Each point is reached from the start by the listed moves, each made 0, 1 or 2 times, or once backwards (-1), plus a little noise. Say if it took an odd or an even number of moves. Then give how often each move was made.

Moves:
(1): [  2  12 -26]
(2): [-12  28  12]
Start: [-5  0 10]
Points:
[ 11  -5 -54] -> odd (2, -1)
[-27  80 -18] -> even (2, 2)
[-32  43  61] -> odd (-1, 2)
[ -4  11 -16] -> odd (1, 0)

Moves:
(1): [ 24   1   9   7  -1 -10  10  10]
(2): [ 2 34  0 -9 -4  3 -9  3]
(3): [ -9   5  27  -5 -12  -4  -7   0]
(4): [  4   3  -2  17   3  -2 -27   5]
(5): [  6  -1   7   3  27   2   5 -15]
(6): [ 0  2  6 -1 11 29  2 18]
(7): [-15  11  -4  15   1  -2   3   0]
(8): [ -7   4   5 -16   2 -15  -2  16]
Start: [-6  3 14 17  8  6 -2  1]
Points:
[-69  82  63   8 -25  -6 -53  71] -> even (0, 1, 2, 1, -1, 1, 2, 2)
[-57  -8  41  29  30  48 -34  45] -> even (-1, -1, 1, 1, 0, 2, 1, 1)
[-18  77  -8  -2  50  -9 -74  24] -> odd (-1, 2, -1, 2, 1, 0, 0, 2)
[-69  95  72 -34  12 -16 -40  12] -> odd (-1, 2, 2, 0, 1, 0, 1, 2)

Moves:
(1): [12  9  2  9 -3 -2 -4  2 -3 -4 12 -2 -8  5 -6 -3  0  7 -4]
(2): [-5 11 10  3  0 -4  6  1 12  0  5  2  3 -3 -2  9  2 -7  9]
(3): [  4  -1  12   5   0   9   2  -1 -11  11  -2   8   6  -4   4   0   0  -1
  -3]
(4): [ -5  -3  -6  19   5  -8   9 -11   2  -8 -11   8   1   8  10   3   7  -4
  -7]
(5): [ 7  2 -1 -6 18  5 -1  6 -8  4 -4 -3 -9  5  2  5 -7 -9  2]
(6): [ 8  0 -9  4  1 15 -4  4 10 -4 -2  4  2 -6 -8  0  5 -4 -5]
(7): [  3   0   2  -8  -5   0  17  -5   1 -13  -5   1   3  -1  15  -5  12  -1
   1]
(8): [ -5  -8  -6   5   8  -6  15  10 -11   2   2   0   1  -5  -8   4   6   5
  -8]
(9): [  6 -12   4   1   6  -1   0  -1  10  -1   1  -4   0  -5   2  -6   2  -1
   3]
(10): [ 1  0 -7  3 -5 -2  0 -2  6 12 -8 -2 -7 -2 -2 -6  3 -2  0]
(11): [ -3  -1   2  -2  -1   3   4 -10  -1   0   8   2  -8  -1  -5   0   2  -2
   2]
(12): [-3  0 -1 -3 -1 -1  1 11  3  0  5  9 -3  0  0 -8  0  4  0]
(13): [-2 -4 -9 -6 -4 -3  7 -3 -2  4  8 -1 13  0  4  1  0 -2  5]
(14): [ -5  -4   0   8 -11   7  12   2  -1  -5   4  -4   0   1  10   7  -3   0
  11]
(15): [-9  7  3  2  5  0 -6  5 -5  5 10 -5 -3 -8  7 -5  5  0  1]
(16): [ 5  0 -4  3 -3 -4  0 -7  7 -2 -4  2 -1 -6 10 11  3  3  1]
(17): [ 1 -8  1 -1 -2  1 -3  1 -3 -1 -2  0  5  4  4  7 18 -8 10]
(18): [-3  1 -2 -2  8  7  3 -2 10  8 -5 -2  3  6 -3 -2  4 14 -4]
Start: [ -8 -15 -20   1   7   5 -10   0 -10   0   3  -4  14  -6   6  15  -6  16
   3]
Points:
[-15 -74  -6  43  36  16  19  -5 -12  74 -43 -11  18 -24  12  32  24  36
   4] -> even (-1, 0, 2, 0, 0, -1, -1, 2, 2, 2, 0, -1, -1, 1, 0, 1, 1, 2)
[ 22 -51 -34  36  15   4  44  -1 -36  61   8 -11  26  -3  33  42  48  40
  20] -> even (2, 0, 2, 0, 1, -1, 0, 2, 1, 2, 0, 0, 2, 1, 0, 2, 2, 2)
[-53   6 -47  25  61  11  18   7  -1   0   1 -14  51  18  24  68 -12 -24
  23] -> even (-1, 2, -1, 2, 2, 1, -1, 0, -1, -1, -1, -1, 2, 1, 1, -1, 0, 1)
[-32 -11  -6 -17 -30  47  55  46  -9  -7  38  33  95 -56  43  29  52  -3
  35] -> even (-1, 2, 2, -1, -1, 2, 2, 1, -1, -1, -1, 2, 2, 1, 1, 0, 1, 0)
[ -3  -1 -19  17  44  78 -47 -19  11  69 -18   1  15 -34  10  21   6   6
  -2] -> even (-1, 0, 2, 0, 1, 2, -1, -1, 0, 1, 1, -1, 0, 0, 2, 1, 0, 2)
[-18 -19 -48  62  72  38  54  -9  13  22 -19   7  -2  14 -43  58  14  -4
 -12] -> even (0, 2, 0, 2, 2, 2, -1, 2, 0, 1, 2, -1, 0, 1, -1, -1, 0, 2)
